Each row of a before or after table is a point. The points were changed in one or more steps. Then noise was added and the rows were shuffled. The steps act on columns, c1 being the first. Write out the steps. A step turns or swaps two columns, mirrors them in a line or flattens them onto one, adds a multiple of one to another, or multiplies or shifts one. Angles are multiples of 10 degrees, from the lower column toward the higher: turns from -170 to 170, lines from 10 to 170 but not 90. Use the fewest steps. Two steps may share a column if one is a turn and the other turns, adds or multiplies; they go together, in the order done. Otherwise the lowest column goes first.
In the rows, zero is written as 128.

Before (8 x 3):
[[ 48 129 146]
 [107 120 166]
 [ 71 124 155]
 [121 125 124]
 [134 129 198]
 [ 90 162 143]
 [147 179  93]
 [112 120 100]]
After, 8 rows:
[[ 69 126 143]
 [ 88 120 114]
 [125 124 135]
 [ 87 129  70]
 [132 120 159]
 [ 89 161 141]
 [ 55 127 165]
 [166 178 143]]
Steps: mirror c1 and c3 in the line at 160 degrees

Before (9 x 6):
[[133 137  99 153  93  56]
 [153  62  86 137 133 140]
 [145  88 102 181 151 103]
 [ 99 128 163 140 151 167]
 [ 74 117 126 150  97 105]
 [125  91  81 146 143  41]
 [ 77 155 125 121 141 150]
 [ 77 124 180 110 136 154]
 [ 92 154 175 104 120 136]]
After:
[[131 100  99 153 108  55]
 [ 92 128 174 103 100 136]
 [ 73  94 128 149 127 106]
 [100 151 163 141 137 169]
 [122 130  80 148 167  42]
 [ 76 134 179 112 134 154]
 [145 134 102 180 176 102]
 [152 110  84 136 191 138]
 [ 78 150 124 120 107 148]]
Steps: turn c2 and c5 by -70 degrees

Before (12 x 9):
[[173 152 102 151 118  85 126 151  82]
 [178  96 109 134 174 121 129 115  74]
 [133 169  86  89 140 109 109 142 105]
 [134  80 147  77 112 146 128 107  91]
 [146  72 101 106 126 151  97  94  98]
 [168  81 122 125 179 185  89 105 141]
 [172 129 183 156 204 121  72 110  66]
 [161 154  99 140 126 154 120  99  69]
 [ 89 169 137 156 156 152 168  99 155]
 [172 157 182  70 125 116  91  74 102]
 [158 136 129 117 182  94 160 121  94]
 [128 119 144  98 158  82 150  81 143]]
After, 12 rows:
[[174 129 184 156 204 121 122 111  66]
 [160 153  99 139 127 154 169  98  70]
 [173 152 103 152 120  85 177 152  83]
 [132 168  86  89 141 110 160 141 104]
 [176  95 110 134 173 121 179 117  74]
 [ 88 169 138 157 155 152 219  99 154]
 [172 159 182  70 125 117 141  74 103]
 [134  79 147  78 113 146 179 105  90]
 [128 121 145  98 158  82 202  83 142]
 [147  71 101 107 126 152 145  95  98]
 [158 136 130 117 180  93 210 121  94]
 [168  82 122 123 180 185 139 107 141]]
Steps: shift c7 by 50

Before:
[[ 62 191 178 187 147 109  97 102 201  76 105 111]
 [158  69 165 170 123 139  94 180 108 139 112 138]
 [113 144 180 114 107 131 115 136 175 149 143  51]
 [158  93 148  91 133 130  66 134 139 171 164 125]
 [136  63 153  90 128 133  93 163 129 148  90  81]
 [179  71 141 129 146  96 100 170 107 138 131 105]
 [ 89 103 130 151  92 144 139 117 115  64 180  88]
 [141 120 138 129 141 166 135 155 148 121 133 104]]
After (8 x 12):
[[159 139  86 163 121 130  92 182 118  67 111 138]
 [157 169 117 108 129 121  65 133 105  92 160 124]
 [ 87  63 117 176  92 133 139 116 139 104 180  87]
 [138 149 110  69 125 124  93 163 112  63  92  79]
 [176 139 106 130 146  84 100 169 135  71 126 102]
 [114 151 120 120 105 123 114 137  59 144 142  49]
 [ 62  77 137 176 150  98  95 102  39 193 106 109]
 [146 122 136 131 140 158 132 154 107 120 135 104]]
Steps: swap c2 and c10; turn c3 and c9 by -140 degrees; add 0.5 times c11 to c4; shift c6 by -10

Before, 12 rows:
[[139 139 147 152 128 131 133 161  90 150 134 112 158 120 104  78 108 117]
 [203  91  87  95 115 126 145 153  73 103 145  92 114  84 154 116  95 178]
 [135 113 201 151 125 148 129  96 125  68 141 192 121 171  99 130 199 152]
 [ 75 111 114 109 146 114 154 102 110 154 106 128 187 133 121 118 140 134]
 [124  95 116 110  89 162 134 178 120 104 138  74 135 150 123 144  96 167]
 [109  91  76 123 143 194 167 146 112 168 140 116 159 141  52 123 108 126]
 [142  82 164 110 167 136 155 116 114  96 140  93 130 158 115 146 144 120]
 [ 84 110 102 161 107 137  99 184 106 150 183 134 152 113 136 134 149  90]
 [156 133 159 187 120 141  56 106 159 168 147 125 140 146  97 106 165  91]
 [102  67 162 153 120 157 133 177 110 123 205 173 144 138 129 134  93 144]
 [181 132 130 167 108 154 109 120 121 100 159 124 123 130 120 152 103  79]
 [162 120 133 177 108 152 123 152 107 115 189 136 178 124  69 139 117 137]]
After, 12 rows:
[[124  96 117 110  90 162 134 179 120 105 138  74 135 149 123  78  97 105]
 [157 131 159 186 120 141  56 106 158 167 147 125 138 145  96 192 165 146]
 [143  81 163 110 167 136 154 116 113  95 141  93 131 158 116  87 144 150]
 [140 139 147 154 128 130 133 161  89 149 135 112 158 119 104 251 108  97]
 [161 120 133 178 110 152 124 151 108 115 188 136 179 123  69 101 116 129]
 [ 82 110 103 160 107 138 100 185 107 149 183 134 151 113 136 128 149 169]
 [ 74 111 114 108 147 114 155 101 111 156 106 128 188 133 121 149 141 115]
 [204  90  87  93 113 125 145 153  72 101 144  91 114  83 154 140  95  70]
 [102  68 161 151 119 156 132 178 110 122 204 173 145 138 130 109  94 117]
 [135 112 200 151 126 147 128  97 124  68 141 193 121 171 100 115 198 107]
 [181 132 129 169 110 155 109 120 120  98 159 124 124 130 119  89 105 195]
 [108  90  75 123 142 195 166 146 112 169 140 116 160 141  51 141 108 126]]
Steps: multiply c16 by 2.5; turn c16 and c18 by 160 degrees

Before:
[[135 123 102 141  96 138 137  50 134  66 138  92 130 140 109 138 163  96
  107 111 146  96 120 113]
 [142 101 119 125  89  96 119 134 129  90 143 162 114 134  78 146 161 113
  105 110  99 125 129  90]
 [ 99 138 138 135 166 151 174  92 129  83 117 136 103  98  98 134 103  79
  109  98  75  77 140 121]
 [104 128 102 146  97 140 152 143 146  84 135  90  68 126 127 177 111 108
  155  81 131 157 118  56]
 [142  82 172 126 156 119 178 125  96 151  92 121 151 151 153 113  82 184
   85  77 129 104 146 107]
 [194  44 140 167 114 110 107 140 143  96 126 131  73  85  55 206 136  91
  150 145 127  60 146 100]
 [140 163 176 127 121 110 113 101 133 122 115  87 100 107 154 139 184 108
   42 155 158  97  86 171]
 [146 179 119 139 123  99 146  74 161 158 141 114 124  94 132 109 162  95
   89  82 109 105 148 132]
 [ 97 110 155 108 125 166 123  98 165 152 170 102 181 153 163 117 164  60
  176  73 128 130  39 134]
 [216 151 122 135 113 101  94 171 102 165 135 134 120  40 124 190 132  77
  145  88 129 156 111  77]
 [151 172 151 133 172  52 138 175 127 109  96 163 115 111 151 111 148 198
   88  52 140  86  77 142]
 [146  81 118 180 125 128 163  95 140 126 147 106 148 147  72  88 111 129
  114 131  78 166  92 101]]
After (12 x 24):
[[140 164 179 126 123 105 111  96 133 126 115  85 100 109 163 139 184 105
   40 153 159  95  87 168]
 [144 102 115 129 113  96 117 134 134  88 142 160 114 132  62 146 161 113
  106 111 101 126 130  90]
 [140  84 177 127 137 119 179 125  96 152  96 120 152 154 163 112  79 184
   86  78 127 107 147 106]
 [151 170 151 129 149  52 139 175 125 109  94 160 117 111 160 114 149 201
   80  53 141  89  82 137]
 [196  43 140 164 121 110 105 140 140  95 127 131  74  84  29 208 139  90
  151 144 126  59 148  97]
 [134 123 103 135 111 138 136  48 134  66 136  92 130 142 102 132 161 101
  105 116 145 100 121 111]
 [219 154 124 136 122  99  94 165 101 164 137 128 117  37 118 191 134  74
  147  87 128 153 112  78]
 [ 94 107 158 105 127 166 123  99 167 149 174 101 181 154 174 120 166  59
  175  72 127 132  37 138]
 [101 139 138 137 145 154 172  93 130  87 119 136 103  96  90 130 102  77
  108 102  75  76 141 121]
 [101 126 102 151 115 139 153 146 145  87 137  91  66 131 127 183 112 109
  157  82 131 157 120  61]
 [148 181 119 143 126  99 148  77 162 160 139 113 127  92 134 106 163  99
   91  83 107 103 150 133]
 [143  81 117 181 125 128 164  95 140 126 149 103 149 145  54  88 109 128
  107 127  78 168  92 100]]
Steps: multiply c5 by 0.4; multiply c15 by 1.3

Before:
[[106 123  92 120  90 122 164 117 169 123 109 121 142 151 161 142 138 125
   66 177  96 151 109 133 170 127  96 127 155 158  96 174 125 140 111 117
  150 118 193  92 138 163 130  82  99 139 182 164]
 [145 143 132 184 102 125 173 109 143 107 131 115 166 112 121 177 115 136
  132 103 121 126 164 100 137 137 119 101 134 133 137 110 163  92 122 144
  141 130 165 133 118 148 127 116 156 124 115 152]
 [114 149 112 102 157 106 103  97 103 143 129 153 111 146 114 113 135 134
  152 147 118 170 141 123 125 136 159 143 121 113  98 134 116 157 131 137
  117 122 107 139  96 115 166 131 141 134 106 126]
 [ 88 154  80 117  73 135 165 141 154 135 136 128 150 153 129 150 158 137
   81 143 130 152  94 155 167 130 114 138 114 155 125 169 126 141 139 112
  139 119 182  82 130 107 120 136 106 116 206 169]
 [167 146 149 176 127 142 124 129 146  93 138 114 168 114 126 203 114 136
  117  90 106 140 184  98 125 136  89 107 120 117 159 101 143  97 103 127
  119 148 136 124 131 134 146 117 152 120 117 125]
 [149 131 138 208 115 132 134 133 141  94 125 116 145 102 126 162  99 134
  109 105 109 123 176 118 115 127  98 110 117 156 125 122 126  76  96 150
  121 130 128 114 122 139 142 114 130 107 125 110]
 [ 92 131 121  98 127 134 102 123 104 131 149 124  88 139 111 113 141 151
  166 139 131 144 133 133 138 126 171 153 152 110 114 141 119 174 147 127
  102 147 109 155 108 117 160 131 119 130 120 104]
 [ 99 121 131  97 112 120 118 118 136 147 119 163 110 133 103 120 108 144
  154 172 130 151 165 157 150 135 139 137 131 126  93 149 124 183 134 118
   86 150 121 140 103 124 144 119 133 113 115 109]]
After (8 x 48):
[[ 98 122 134  97 110 121 124 118 138 149 118 163  72 133 106 124 108 148
  152 128 130 154 164 159 152 135 137 136 129 125  93 149 125 186 133 119
   85 150 121 141 104 126 145 121 135 116 113 106]
 [148 132 138 207 122 133 116 134  99  97 127 116 180 104 123 160  97 134
  108 127 109 123 175 116 115 128 140 112 118 159 125 123 126  77  96 148
  120 130 129 114 122 136 143 112 131 106 123 111]
 [ 91 133 121  97 109 131 148 122 169 130 149 123  12 140 112 114 142 149
  164 129 132 145 134 131 137 124 104 156 151 110 114 142 120 174 149 126
  102 149 111 153 108 117 160 130 119 128 121 104]
 [110 149 112 104 133 104 163  99 159 142 130 152  79 151 114 112 136 133
  152 128 118 174 138 124 123 134 103 143 119 115  97 132 115 157 132 137
  121 121 107 137  95 114 164 131 140 133 107 126]
 [109 121  92 119 122 121  76 118  95 124 110 122 170 152 161 145 139 125
   66 131  97 152 109 134 170 128 170 129 155 159  94 176 126 138 108 118
  151 118 194  94 137 165 132  84  97 141 183 163]
 [ 89 153  79 116 112 136  66 141 113 135 135 129 195 151 132 149 157 135
   82 131 129 152  93 156 168 128 154 137 113 156 125 168 127 139 139 112
  140 119 183  83 132 104 121 136 107 116 207 167]
 [167 147 146 174 122 142 130 131  88  91 136 111 248 115 124 202 114 136
  116 127 107 140 186  95 127 138 145 108 118 116 160 100 145  97 101 126
  118 148 137 122 129 133 147 117 151 120 116 125]
 [145 144 134 184 137 123  74 109 119 109 132 113 241 112 121 177 115 138
  129 130 121 124 166 101 136 136 146  99 135 131 138 110 163  92 121 142
  139 130 167 134 119 149 130 116 154 124 116 151]]
Steps: mirror c5 and c7 in the line at 20 degrees; swap c9 and c27; multiply c13 by 3; multiply c20 by 0

Before (11 x 64):
[[101 106 143 125 137 102  98  94 122 138 121 115 133 131 152 112 139 119
  121 132 159 147 141 135 108 120 149 145 124 135 128 140 137 138 110 106
  116 138  94 117 128 125 131 116 138 109 141 144 126 121 118 155 110 149
  114 116 161 120 160 146 125 149 134 157]
 [106 135 128 130 124 122 113 114 119 131 133 122 127 137 158 117 148 117
  162  98 128 148 131 133 151 110 133 143 154 136 146 146 124 131 130 130
  113 117 138 128 151 132 132 132 129 148 150 112 125 116 122 150 110 129
   94 123 153 118 133 112 129 135 112 183]
 [134 137 145 133 121 130 134  93 145 123 107 115 133 169 125 116 129 107
  137 105 124 119 122 130 123 125 129 138 131 122 127 129 122 127 143 131
  126 127 116 107 125 128 127 126 137 135 126 140 140 133 122 137 113 127
  151 135 132 142 144 132 144 133 120 121]
 [113 104 143 130 140 158 107 130 104 128 113 146 138 135 117 148 134 122
  125 120 116 121 134 108 139 147 120 141 138 121 154 134 119 118 128 108
  115 124 127 132 137 151 135 137 152 126 153 137 136 133 130 138 142 129
  134 134 117 118 129 161 118 125 108 134]
 [121 132 126 143 149  91 133 117 143 147 112 122 155 120 123 134 127 125
  164 135 121 108 137 137 111 125 125 125 119 114 137 141 135 131 138 152
  123 128 150  94 125 139 119 145 139 106 117 116 113 131 109  99 125 130
  163 109 125 139 133 128 116 114 120 148]
 [140 111 131 119 135 138 122 132  99 143 130 114 131 103 145 179 146 153
  138 121 136 119 106 122 140 120 145 154 104 120 143 148 146 141 149 103
  143 141 135 140 118  93 140 108 129 141 125 129 105 125 139 124 120 128
  123 143 115 115 126 122  88 154 127 116]
 [105 121 128 144 142 105 115 141 131 123 103 122 127 112 150 124 136 126
  141 142 144 133 123 153 129 112 134 133 129 165 166  99 100 128 105 144
  143 124 135 111 128 141 106 131 128 111 132 129  90 137 125 149 110 119
  134 146 132 139 110 123 140 132 139 109]
 [115 120 151 133 131 131 132 126 112 148 123 131 120 116 137 128 132 127
  132 118 126 123 121 119 112 132 117 139  93 101 121 109 118 142 143  97
  140 125 114 110 126  91 145 142 128 150 112 109 131 153 114 117 142 142
  129 139 114 133 166 138 111 152 122  97]
 [ 89 122 125 132 118 129 147 131 119 156 120 122 123 127 131 131 143 147
  145 116 159 125 115 148 155 132 130 116 144 126 125 167 155 127 119 114
  115 146 127 117 115  95 134 109 144 127 122 142 122  99 104 154 138 129
  102 119 120 128 141 143 101 110 146 139]
 [117 113 154 128 119 132 121 122 139 131 129  98 149 122 118 129 165 107
  137  92 155 140 129 138 152 165 118 102 131 105 143 126 151 100 123 112
  114 162 117 125 146 120 129 137 135 140 112 104 147 151 108 142 140 117
  128 111 132 114 150 142 131 127 128 122]
 [134 124 142 152 150 139 119 135 134 129 139 104 114 124 119 119 108  95
  147 135 137 133 127 146 122 116 139 135 112 143 122 127  97 167 141 117
  128 105 120 150 129 118 111 123 133 110 129 126 108 153 120 139 129  97
  121 140 114 114 129 122 125 120 134 145]]
After, 11 rows:
[[134 136 145 133 122 129 134  93 146 124 108 116 128 168 127 117 129 107
  136 104 124 118 122 127 125 127 129 138 131 122 126 129 122 128 144 129
  126 128 114 106 125 130 129 126 137 135 128 138 140 134 122 137 115 128
  153 134 132 113 144 133 176 132 121 120]
 [106 120 126 142 142 107 115 141 131 124 101 122 132 114 149 126 136 127
  142 143 145 133 121 154 129 111 134 134 130 165 166  98 100 129 106 146
  145 126 135 111 127 142 108 131 126 110 132 129  88 138 125 151 110 117
  131 146 132 116 111 124 164 130 139 109]
 [ 90 120 124 133 118 128 146 131 119 156 121 123 134 126 131 132 143 148
  144 114 162 127 116 149 154 132 130 117 143 127 125 168 156 128 119 117
  114 147 126 116 116  95 133 110 144 127 124 143 125  98 105 155 139 128
  104 120 121 129 140 144  48 110 145 141]
 [116 120 149 133 131 131 133 126 112 147 123 130 136 116 137 128 134 128
  132 118 127 124 121 118 112 131 117 137  94 101 120 109 116 143 142  97
  139 125 115 111 125  93 143 142 128 151 113 110 130 155 113 116 142 139
  128 138 112 127 165 138  77 150 122  96]
 [100 106 145 125 138 102  97  93 120 138 120 115 117 131 153 112 140 120
  119 130 160 148 140 138 108 120 149 146 123 133 127 140 137 138 109 106
  116 141  95 116 127 125 130 116 139 108 141 143 126 122 118 156 111 148
  114 114 161 133 161 147 119 149 135 157]
 [117 114 153 127 119 132 121 122 142 132 128  98 102 122 119 129 164 108
  136  92 155 140 128 137 151 165 120 104 132 104 142 125 153 101 123 112
  114 161 116 124 147 119 131 138 135 139 112 104 150 150 107 141 141 117
  129 111 133 132 148 144 135 129 127 122]
 [140 113 132 118 136 137 122 130 100 141 130 116 121 104 146 180 147 155
  137 119 136 118 106 121 141 119 146 155 103 119 143 148 148 139 151 103
  142 141 135 142 118  93 139 108 131 142 125 128 106 127 139 124 120 128
  123 144 115 138 128 123   7 154 129 116]
 [135 126 140 151 149 140 120 136 133 126 139 105 136 124 120 118 108  96
  147 134 138 134 126 145 121 117 137 133 110 142 123 127  95 166 140 118
  126 105 118 150 128 118 109 123 133 109 129 126 106 151 120 140 129  96
  123 140 114 148 129 122 120 120 133 145]
 [106 136 127 129 124 121 112 113 119 133 132 124 126 139 159 116 149 117
  165  99 129 148 132 132 150 111 132 141 153 136 146 146 125 131 131 131
  112 117 136 128 151 129 132 134 130 148 151 112 124 117 120 151 106 132
   95 123 155 139 131 110 133 136 112 184]
 [115 103 143 128 140 160 107 128 103 128 113 145 115 136 115 150 135 123
  126 119 116 120 131 107 138 149 119 140 137 121 154 133 119 120 130 107
  116 124 126 133 135 151 136 137 150 126 154 137 137 134 132 138 141 129
  135 135 119 134 128 159  98 128 109 134]
 [122 129 126 142 149  92 133 115 143 144 112 118 106 120 123 133 127 126
  163 135 122 106 138 138 111 125 125 125 120 114 138 141 134 131 140 153
  123 129 151  95 126 139 120 145 138 105 117 115 114 130 109  99 124 128
  162 111 125 111 135 127  92 116 119 150]]
Steps: turn c13 and c58 by -160 degrees; multiply c61 by 3
